Each row is a point. Two turns around zero, p and q, are shown by what they do to some points. Where does a point land after both, in the order given? Backwards means that the second turn is done in reverse. Each puzzle has new turns, and all numbers are rounded.

Turn p:
[ 55 -20] -> [-55 -19]
[-11  15] -> [18 -5]
[18  6] -> [-10 -16]
[-63   0] -> [49 40]
Turn q:
[15 -1] -> [12  8]
[-14 -52] -> [ 21 -50]
[-2 53] -> [-34  41]
Where do these land?
p, then q: [-2 48] -> [47 -9]
q, then p: [-7 25] -> [26  1]
p, then q backwards: [ -9 -68] -> [ 7 68]
p, then q: [19 -5] -> [ -9 -17]

Turn p:
[-19  -6 -42] -> [ 29  11 -34]
[17 19 74] -> [-42  -5  66]
[-41  14   4] -> [15 39 10]
[62 22 18] -> [-10 -59  32]
[  2 -24 -22] -> [ -2  -4 -32]
[-21 -25 -33] -> [ 10  17 -42]
Turn q:
[25 58 38] -> [ 58 -41  19]
[ 28 -21 -48] -> [-7 56 19]
[  3  32 -27] -> [ 1 -2 42]
[-30 -26  37] -> [-16 -23 -47]
[ 26 -14   0] -> [16 23 -8]
[-51 -30   0] -> [-52 -12 -26]
Where do these land?
q, then p: [ -3  26 -39] -> [-25  20  34]
q, then p: [-48 -22  18] -> [ 13  34 -42]
p, then q: [ 35   3 -39] -> [ -7  50 -13]
q, then p: [16 -7 60] -> [  9 -44 -43]

Turn p:
[ -8   5 -40 -36] -> [ 47   5  11 -24]
[  2   3 -22 -49] -> [ 40   2  -9 -35]
[-21  20 -14  16] -> [11 19 16 23]
[ 18  18 -43  13] -> [  4  23  43 -16]
[-19 -54  71  17] -> [-39 -59 -46  38]
[ 32  16 -11  63] -> [-51  23  46   9]
[ -4  -7  60 -24] -> [-14 -12 -62   5]
Turn q:
[-50  20  20   6] -> [-49 -13 -24  12]
[-48   7 -16  25] -> [-36  16 -15  38]
[32 38 41  4] -> [-21 -28  36 -41]
[ 25 -40  -5 -13] -> [49 -7 -2  2]
[ 27  20 -35 -66] -> [ 26  43 -22 -61]
[ 13 -46  -5  44] -> [ 31 -12  26  50]
Where do these land?
q, then p: [23 52 26 27] -> [ 13 -20 -57  28]
q, then p: [-20 -28  -4  22] -> [-24  -3  29  17]
p, then q: [-19   9 -28  27] -> [-16 -32  26  -1]
q, then p: [ 46 -25 -38  28] -> [-59  30 -21 -11]
p, then q: [  4 -18  46  18] -> [ -6  18 -20  45]
p, then q: [-50  -2 -29 -51] -> [ 51   6  51 -26]
p, then q backwards: [ 17  13  27 -70] -> [-11  -4  -7 -77]

Turn p:
[-76  10 -13 -37   3  21] -> [-28  -1  63  -6  48  29]
[ 48   4  11  31 -29  12] -> [  5 -10 -31  -2 -26 -51]
[  1 -23   2  22   4  -4] -> [26 10 -5 13  3 -8]
[  0  32  17  16 -11  -8] -> [-15 -19 -28  -6  17  -9]
[ -4   4 -30 -12  19  -9] -> [ 12  -9  13 -13  -8  30]
[31  0  8 -3 30  3] -> [  0  -8 -14  23 -32  12]
[  0 -27   5 -15 -16 -14] -> [ 1 37  2 -7 -2 -2]
Turn q:
[ 15  -6  50  -8 -23  -3] -> [ 21  32 -21  12 -33  17]
[-15 -22   0  -1  12 -18] -> [-3  7 12 26 17  1]
[-13  29  10  -6  54 -39] -> [-61  24 -18  15  22 -15]
[  8  13 -25  -2 -21 -33] -> [ 18   7 -17 -13  31 -24]
[-28  -5  -4  21 -15 -13] -> [ 11   6  20  13   1 -31]
[ 14  -2  -8  24 -11  -4] -> [ 15 -18 -12   5  -3 -16]
[ 18 -12 -11 -15   5  67] -> [  1 -39  18 -28 -22  47]
[  1   5 -13 -13  -2  43] -> [ -2 -19  18 -31 -12  21]
Where do these land?
q, then p backwards: [-12   4 -29  23 -46  24] -> [  8  -7 -51  27 -19  20]
p, then q: [-13 -10  15 -35  -4 -37] -> [-30   0  16 -43 -11  -5]
q, then p: [ 29 -22  14  17   4  16] -> [ 24   5  14  -4 -10 -35]
q, then p: [-21   9  -6 -27  10   9] -> [-30  -3   8  16  13  11]
q, then p: [  8 -23   4  22 -12  21] -> [ 11  17  -8   2 -13 -32]
p, then q: [ 3  7 15  3 32 -9] -> [  6 -32  14  -1  -9  -7]
p, then q: [ 27 -30 -42  23 -23  16] -> [ 33  28 -51   0  11  11]
q, then p: [-35  44  14  -3  36 -28] -> [-11 -13  -3 -17  59  37]
q, then p: [ 16  20  15 -23   3 -13] -> [ -8 -24  21 -19  -1  12]
